Each wall is flat, endless, passes through zero and stands at right angles to its row. A trip goes straight from one point to another. List the walls that it crosses, first one first.
(in the rows, 128 means zero)

Walls:
(1): [139 136]
(2): [115 122]
(3): [146  63]
(4): [183 158]
Trips:
[130  76] to [107 147] -> 3
[138  73] to [102 107] -> none
[101 152] to [126 107] -> 3
[130 138] to [134 103] -> 3, 1, 4, 2
[145 117] to [102 113] -> 1, 4, 2
[161  92] to [103 117] -> 1, 4, 2

Walls:
(1): [132 134 147 148 157 114 119 123 135  97 123  82]
(2): [118 173  93 115 190 116 174 133 158 101 136 133]
(3): [147 131  81 155  95 126 139 190 102 128  69 144]
(4): [125 115 109 114 117 153 162 116 107 109 127 133]
(5): [ 92 162 139 133 137 153  88 150 143 114 181 156]
(6): [125 117 134 143 176 134  78 111 127 151 189 122]
(7): [121 163 106 170 183 119 116  59 132 166 160 164]
(8): [146  91 113 102 137 137 107  98 136 171 130 159]
Trips:
[147 112 143  98 144 135 144 126  85 161 114 132] to [157 174  81 106 180 141 112 173 110  75 105 129] -> 2, 1, 8, 5
[113 134 129 121 137 128 138 144 107 170  64 185] to [166 128 134 111 136 157 148 160  84 168 129 134] -> 7
[166 152 129 133 130 107 109  88 137 150 142 143] to [104 150 109 121  87 186 115  78 110  93 126 157] -> 5, 4, 6

Walls:
(1): [125 143  98 119  93 107 105  72 129 161  76 110 165 139  95 125 136  62
  88 135 129 151 102 171  79  96  93 121 124  93 130 153  90 144 145 164
 185 152 141 109 172 133 128 171 118 144 118 145]
(2): [ 97 172  84  88 172 160 153 102 107 114 154 169 174 149 184 142 127 119
 194 136 141 105 111 137 176  78 144 131 145 160 146 156 182  73 145 102
  88 173 142 131 127 157 112 122 152 119 125 174]
(3): [183 131 145 103 120 136 126 125 140 168 100 131 104 149 136 122 112 112
 134 129 155 103 135 129 126 142 120 131 171 106  76  82 130 102 143  87
 116  99 118 150 129 145 135 131 106 152 116 110]
(4): [ 85 131  87  97 119 107 166 115 136 153 113  89 140 134 159 159 111 100
 112 193 139 147 162 184  67 123  52  95 109 147 151 142 126 169 130 158
 135 171 130 126 120  95 108 102 158 162 115 104]
(5): [ 98 108 132  90 168 162  99 138 135 103 129 148 132 131 184 168 137 119
 148 171 170 141  88  77 109 102 140 125 123 136 143  89 140  68 133 151
 130 182 139 145  69  87  76 108 170 107 125 100]
(6): [ 87 134 179 150 123 140 122  84 157 188 117 183 135 142 144 137 156 111
 134 133 108 141  98 101 151 104 124 132 111 152 153 125 163 105 103  96
 138 165 145 136 151 160 102  99 120  78 136 174]
Trips:
[145  72  91 151 154 155 126 135 112 113 161 121 121 131 177 102 148 175
 101 146 131 102  76 189 137 137 125 134 146 113 136 119 133 140 120 179
 143 130 119 145 150 108 101 124 106 123 141  99] to [101  94 125 172 137 111 179 170 160 148 101 143  92 152  55 127 113 151
 159 133 101 122 112 109 170 103 131 170 143 181 111  67 100 127 112 138
 133 165 137 133 139 124 184 135 147 157 136 120] -> 4, 5, 6, 3
[ 94  87 132 173 109 109 139 140 115 140 136  91 127  93 177 111 181 163
 110 110  67 144 132 107 163  66 102 116 119 121 156 117  64  92 114  73
 130 163 127 114 111 128 138 176 145 107 180 171] to [106 134 133 160 118 119 157 106 155 160 127 197 152  93 139 103 131 116
  92 126 141 108 154 140  85 153 135 105 131 108  83 152 123 133 111  73
  93 102 145 101 149  93 120 114 102 153 137 126] -> 2, 1, 3, 4
[ 83 166 116 158 156 132 116  69  88  46 111 151 168 159 135 130 163 161
 112  63 127  93 156 103 128 142 133  95 120 162  94  99 116 140 101 125
 120  59 144 133 154 116 139 125 130  89  93 116] to [146 127 134 127 132 137 182  97 102 149 164 182  95 113 176 103 154 167
 139 104 131 150 129 110 107 128 102 135 162 140 113 172 144 126  89  94
 151 156 102  79 135 120 165 162 151 133 149 134] -> 6
[182  98 130 162  98 117 108 117 115 126 154 157 141 129 150 143 112 157
  98  97  89 120 149 117 113 109 105 140  94 100 117 172 143  92 128 115
 137 146 116 127 149 113 122 194 118 134 124 145] to [127 136 137 173  89 153 168 170 124 169 125 197 127 122 175 133 179 140
 160 134 152 119  86 141  87 143 120 130 139 164 126 157 143 100 152 101
 147 133 120 122 138 124 148 132 186 154 123 115] -> 2, 3, 1, 5, 4
[133 152  56 187  95 173 121 169 137 121 142 208 124 124 137 149 106 116
 131 111 128 121 138 119  93 141 111 132 152 137  70  73 147 130  74 165
 135 115 166 144 165 109 124 121 155 120 122 116] to [153 107 115 139 129  64 168 117 115 156 101 106 147 168 140 162 124 145
 166 135 159 146 125 110 169  82 151 116 114 111 114 119 118 119 112 139
 152 115 145 126 138 118 138 149 107 119  63 155] -> 2, 1, 6, 5
[141  90 118 164  87 148 111 134 129 114  94  92 130  89  94 117 153 179
 146 138 136  97 189 153 111 113 115 155 126 173 102 145  53 133 123 130
  86 149 121 120 165 103  56 107 134 188  94 159] to [172 131 125  94 106 100 142 191 118 142 131 110 118 123  67 112 102 138
 164 140  61 140 116  96 160  93  97 153 116 147 134 112 155 123 162 138
 140 138 155 139 119 139 122 100 110  89 166 170] -> 1, 4, 6, 2
[110 129 134 144 138  75 141 142 151 110 146  98 120 102 130 178 138 118
 153  93  96 102 151 124 132 107 154 146 116 152 152  97 167 184 139 126
 107 107 130  67  93 106 155 110 159 134 133  78] to [139 171 113 102 150 149 126 112 141 137 155  74 102 115  78  85 175 138
 138  97 149 176 132 168 117 127 153 122 113 123 164 107 145 147  91 140
  80 121 107 134 114 151 132 166 151 117 192 129] -> 4

Walls:
(1): [135 160 152 163  91 127 122 166 167 112 138 180 123 132 123  94 175 132
 141  75 141 139 111 163 126 123 126  91 154 194 108 142 143 136  99 116
 182 116  75 124 189 115 143 131 170 175 165 115]
(2): [148 116  95 177  89 130 110 100 160 133 105 163 133 139 128 105 112 153
 153  71 135 140 165 101  41 171 158 109 149  85  98 162 130 174 126 135
 146 159 142 123 122 110 133 120  82 159 132 128]
(3): [111 159 157 161  97 172 187 116 180 157 125 151 126 128 111 111 148 119
 139 154  82 158 145 172 170 142 100 147 129  99 163 121 144  86 103 155
 135  96 125 136 155 134  90 139 137  96  91  82]
(4): [107 145 135 105 162  97 138 108 124 179  95 158 169 114 147 108 141  98
 104 149 130 105 144  99 125  88 150  78 113 124 120  81 143 125 116 164
 124  59 150 117 128 101 193 131 108 100 128 132]
(5): [134  74 150 121 146 158 157  94 100  93  80 135 143  96 145  70 152 170
 110 153 143  97  88 189 107 137  98 166 109 159 101 134 121 136 120  90
 114 136 134 140 139 130 142  79  77 109 103 161]
(6): [100 170 140 106  95 113 106 119 164 181 135 132 165  92  77 113 102 114
 125 151  95 141 130 158 121 120 133 117  68 119 112 143 125 105  96 165
 150 128  91  79 121 129 147 109 139 131 131 111]
Trips:
[135 133 108 171 154  95  77 121 132 135 126 118 111  98 103  78  99 120
 145 131 110 149 117 142  51  94  87 154 141 130  92 120  82 136 143 110
 119 144 115 134 113 130 128 112  84 104 115 157] to [111 171 159 112 134  89 119 127 147 139 114 147  57 152 132 172  89  85
  68 133 108 151 122 169 121 105 147 142 140 106 126 145 138 138 101 172
  99 127 132 170  90 159 150 131 114 106 103 117] -> 4, 5, 3, 2
[214 134  80 141 132 120 158 122 152  60 127  66 158 121 151 128 103 157
 134 184 167 124 175 141  83  78 146 129 146 135  83 106 154 108 154 164
 145 120 123 132 130 100 147 120 120 120 143 139] to [136 145  62 155 131  89 103 131 130 166 103 134 138 159 151 144 134 147
 124 139 144  95 115 154 156 147 124 184 136 166 104 187 111 123 142 130
 115 137 123 136 120 119 151 156 141 125  98 172] -> 4

Walls:
(1): [190  64 137 105  92 154 108 131 167 125  73 140 186 142 180  89 101 103
 136 146 158  94 115 158 110 142 114 103 125 105 133 135 133 141 172 127
 105 103 110 120 187 112 126 127 134 102 121 132]
(2): [132 130 112 152 111  63 180 159 145  87 133 159 181 105 108 160 141 152
  99  89 126 111 153 124 122 161 167 162  96 186 144  92 143 150 105 126
 103 123 162  54 152 155  71 116 130 100 166 100]
(3): [129 160 115  93 149 135 100 160 141 118 115 121  77  97 106 108 151 149
 100 109 126 166  91 134 118 123 134 118 127 137 118 185 132 147  91 118
 156  88 121 104 130 139 133 116 105 109 142 182]
(4): [136 122 150 109  97 125 129 141 115  94 124 160  64 120 121 132 123  58
 170  38 158 168 123 115 125 132  92 164 151 122  85 162  94 131 110  99
 155 158 177 106 111  89 103 216 106 139 156 153]
(5): [143 133 135 140 127 141  32 134 132 190 129 130 114 111 118 160 144 124
 118 147 150 112 171 152 138 160 128 129 132  97 132  99 144 107 111  77
 110 155 117 140 114 130 100 114 108 148 127 138]
Trips:
[136 148 144 140 120  90 112 131 121 153 130 137 155  92 149  92  66  91
 113 152 101  94 111 144 144 117 143 162 152 153 150 165 169 117  75  80
 127 121 120 178 144  94 101  99  75 149 114 134] to [103 124 102 108 119 172 136 125 128 156 111  75 144 150  69 123 113 154
 117  88 167 170 129 100 123 141 131 117 114 131 139 150 118 135 113 131
 131 136 175 121 107 170 137 121  91 182 133  99] -> 1, 4, 5
[136 174 141 143 144 142  97 149 191 117 139 142 134 155 115 125 138 109
 183  91 168 133 125 143  64 100 147 154 146 131  98  84 106 163  92  92
  80 170 111 136 138 149 138 131 143 120 115 143] to [158 121 173 115 118 167 124 112 106 127  75 166 119 125 152 136 126 140
 139 182 154 137 155 152 149 147 124 113 143 112 117 116 159 110 155 161
  93 128 223 135 123 110 149 201 131 128 140  87] -> 3, 2
[166 173 182 100  96 105  99 131 110 132 164 182 148 139 143 105  84 163
  77 164 120 128 155 145  60 179  99 145 165  76 112 128 151 154 103 146
  96  98 135 159 127 107 181 125 124 132 150 145] to [ 69 110 129 126 138 147 102 122 124 133 118 129 144 118 124  98 188 130
  99 154 152  93 133 122 118  80 124 109  94 102  87 180  96 168 150  85
 149 158 120 134 112 118 181  99  81  89 163 139] -> none
[117 130 109 158  83 139  83 111 138 124 156 149 128 128 146 126 172 182
 122 129  94 140 126 139 166  79 150 134 168 136 135  89 180 176 119  85
  88 126 141 148 153  54 141 122 135 120 154 164] to [132 118 109 159  97  83 148 156 125 123 132  64 134 164 150 163 135 189
 108 189 120  85 157 165 146 151 145  93 140 115 132 133 102 123 159  95
 163 150 113 131 148 119 116 109 120  60 141 137] -> 1, 3
[101 113 175 169  83 109 129  95 119 131 107 193  65  82  83  90 141 114
 119 133 124 122  89 171 147 142 106 126  80 144 120 103 110  81 130  97
 106  90 161 162 156 123 114  84  92  93 130 132] to [101 179 135 124  70  99  89 105 154 157 120  75 144 145  98  91 103  94
 106  66 136 101 144 161 149 126 175 131 138  91 143 132 114 143 143 127
 133 136 106 105 135 133 116 135 104 151 127 117] -> 3
[167 119 130 127 127  82 129 161 133 150  97 150 115 102 147 128  62 103
 135 116 159 141  81 108 139 101 148 102 151 124 160 110 125 122 140 179
 117  92 133 109  84 122 130 152 139  96  75 100] to [122 163 169 110 125 218 137 175 105 158 131 185  90 104 111 129 135 109
 147  63  85 142 116 187 130 157 135 102 137 130 131 143 114 134 167 115
 118 161 146 154 136 160 153  97 136 163 143 156] -> 3, 5, 1
